Every row gives one point. The points of each table are mixes of a few directions, plus a little noise. Count the directions of each table, and those that both share. Where both have some left over, give the other angles between the two spaces (their principal angles), to ten degrees, smallest first.

First, 7 rows:
[[-31, 23, 20],
[12, -5, 7],
[-46, 8, -65],
[64, -41, -14],
[30, -18, -2],
[-29, 38, 75],
[-1, -6, -21]]
Second, 7 rows:
[[7, -21, -60],
[-6, 18, 53],
[6, -19, -55],
[1, -1, -3],
[-3, 7, 22],
[6, -17, -50],
[-11, 33, 95]]
Directions: first 2, second 1, shared 1

First:
[[64, -18, 8, -5, 10, 39],
[-12, 21, -26, -29, 12, 45],
[-38, 10, 51, 59, -34, -32],
[-60, 29, 30, 39, -27, -4],
[24, 27, -16, -54, 5, -29],
[-6, 75, 27, -17, -20, 47],
[50, -31, -27, -25, 26, 26],
[-22, -36, -23, 6, 9, -45],
[1, -78, -24, 25, 18, -46]]
Second (9 x 6):
[[-11, -25, 10, 47, 13, -31],
[-51, -18, -23, -20, -11, 32],
[69, -48, -57, -22, 95, -18],
[62, -2, 9, 32, 39, -54],
[-32, 7, -13, 21, -13, -32],
[-1, 50, 59, -26, -66, 58],
[-28, 29, -4, -16, -37, 10],
[-18, 15, -7, -24, -21, 23],
[13, -5, 28, 7, 0, 15]]
Directions: first 4, second 4, shared 2; angles 30, 40

First:
[[1, 1, -4, -14, -3, -9, 12, 25, -5],
[-16, 27, 12, -9, 11, 1, -15, -5, -21],
[-12, 21, -15, 12, -57, 45, 21, -6, -38],
[-1, 1, 40, -8, 94, -45, -77, -24, 37],
[25, -28, -38, 35, -71, 52, 4, 18, 13],
[26, -24, -46, 23, -85, 52, 13, 48, 4],
[-10, -20, 43, 3, 95, -61, 9, -94, 36],
[-13, 18, 12, -32, 23, -30, 20, 15, -18],
[0, 4, -4, -13, -8, -5, 13, 23, -8]]
Second, 7 rows:
[[43, -68, -58, -14, 20, -25, 4, -5, 76],
[-27, 24, 74, 50, 27, 8, -25, -61, -17],
[-28, 41, -14, -21, -41, 21, 48, -2, -61],
[-6, 12, 12, -17, -4, -15, 25, 37, -20],
[37, -47, -23, -18, 21, -35, -8, 51, 54],
[7, 4, 15, 7, 5, 4, -44, 34, 7],
[-26, 34, -6, 13, -28, 44, 0, -54, -39]]
Directions: first 4, second 4, shared 3; angles 50

First:
[[11, -26, -10, 7, 19, -14, 1, 14, -18, -36, 16, -13],
[-16, 39, 18, -10, -29, 22, -2, -21, 26, 55, -25, 19],
[-17, 44, 19, -11, -33, 25, -2, -23, 30, 61, -27, 21],
[7, -17, -7, 4, 12, -9, 0, 9, -11, -23, 11, -8],
[-13, 32, 13, -8, -23, 18, -2, -17, 22, 45, -19, 15],
[6, -15, -6, 4, 11, -8, 0, 8, -10, -20, 9, -7],
[5, -11, -4, 3, 8, -7, 1, 7, -8, -15, 7, -5],
[27, -68, -29, 18, 50, -38, 2, 37, -46, -95, 42, -33],
[-12, 31, 13, -8, -22, 17, -1, -16, 20, 43, -20, 15],
[14, -35, -14, 9, 25, -19, 1, 18, -22, -47, 21, -16],
[-10, 25, 10, -6, -18, 13, -1, -14, 17, 35, -15, 12]]
Second:
[[-16, 4, 6, 8, 38, 10, -9, -29, 8, -8, 10, -8],
[10, 16, 6, -16, -50, 5, 8, 17, 10, 35, -21, 20],
[-42, 48, -8, 17, -29, -6, 3, -25, -3, 52, -20, 5],
[-25, 25, -5, 11, -8, -4, 0, -17, -2, 25, -9, 1],
[11, -43, -8, 11, 63, -10, -7, 1, -17, -67, 33, -25],
[14, -7, 10, -12, 0, 10, -1, 5, 11, -3, 0, 5],
[-4, -40, -40, 35, 36, -48, 5, 21, -55, -67, 32, -34],
[-12, 27, 6, -2, -25, 7, 1, -10, 10, 36, -17, 10],
[40, -34, 13, -23, 10, 13, -1, 24, 11, -32, 10, 4],
[24, 5, 21, -29, -34, 22, 2, 13, 26, 25, -17, 23]]
Directions: first 1, second 3, shared 1

First, 9 rows:
[[-33, 24, -6, 10, -17, -28, 9, 23, -42, -2, -18, -47, -8, -11, -22, -2, -12, 26],
[31, -17, -14, 22, 11, 1, -31, -7, 3, -19, 31, 19, -15, -15, 24, -17, 12, -7],
[-22, 16, -10, 4, -18, -3, 18, 22, -5, -1, -14, -21, 20, -11, -27, 9, -4, 27],
[0, 3, -14, -20, -18, 20, 41, 17, 55, 16, 1, 30, 56, -3, -15, 41, -3, 9],
[2, -27, 6, 10, -23, 9, 35, 20, 47, 36, -14, 14, 24, 12, -33, 58, -1, -27],
[31, -17, 3, -20, 36, -12, -32, -64, -24, -19, 10, 42, -18, 28, 51, -24, 3, -24],
[9, 11, 12, -17, 18, -14, -18, -10, -13, 0, 24, -5, -48, 1, 48, -29, -8, -21],
[13, -11, 4, 12, 21, -13, -38, -31, -42, -22, 3, -2, -35, 7, 21, -35, 6, -9],
[-32, 15, 16, 0, -13, 43, 17, 29, 22, 10, -23, -28, 20, -7, -46, -3, 7, 26]]
Second, 10 rows:
[[-21, 8, 1, -16, -18, -37, 22, -10, -30, 10, -21, -4, 10, 22, -6, 23, -15, -2],
[13, -10, -39, -12, 66, -25, 36, 2, -5, 11, -53, -29, -2, 4, -11, 15, -45, 3],
[25, -10, -1, 19, 22, 44, -27, 13, 37, -13, 26, 4, -11, -27, 7, -29, 19, 2],
[15, -9, -32, -8, 57, -13, 24, 4, 3, 6, -39, -22, -4, -1, -8, 8, -34, 3],
[28, -13, -19, 12, 49, 29, -9, 13, 31, -7, 0, -9, -12, -22, 1, -19, -4, 4],
[-18, 11, 32, 3, -60, 5, -19, -6, -9, -4, 33, 21, 5, 5, 6, -1, 29, -3],
[-37, 21, 45, -2, -95, -9, -16, -13, -26, -2, 40, 28, 13, 17, 7, 7, 37, -6],
[0, -3, -29, -17, 40, -36, 36, -3, -18, 12, -48, -23, 3, 14, -10, 22, -41, 2],
[8, -2, 2, 6, 3, 13, -9, 3, 11, -4, 10, 3, -3, -7, 2, -9, 8, -1],
[-10, 9, 38, 14, -65, 29, -38, -1, 8, -11, 56, 29, 2, -7, 12, -17, 48, -3]]
Directions: first 6, second 2, shared 1; angles 90
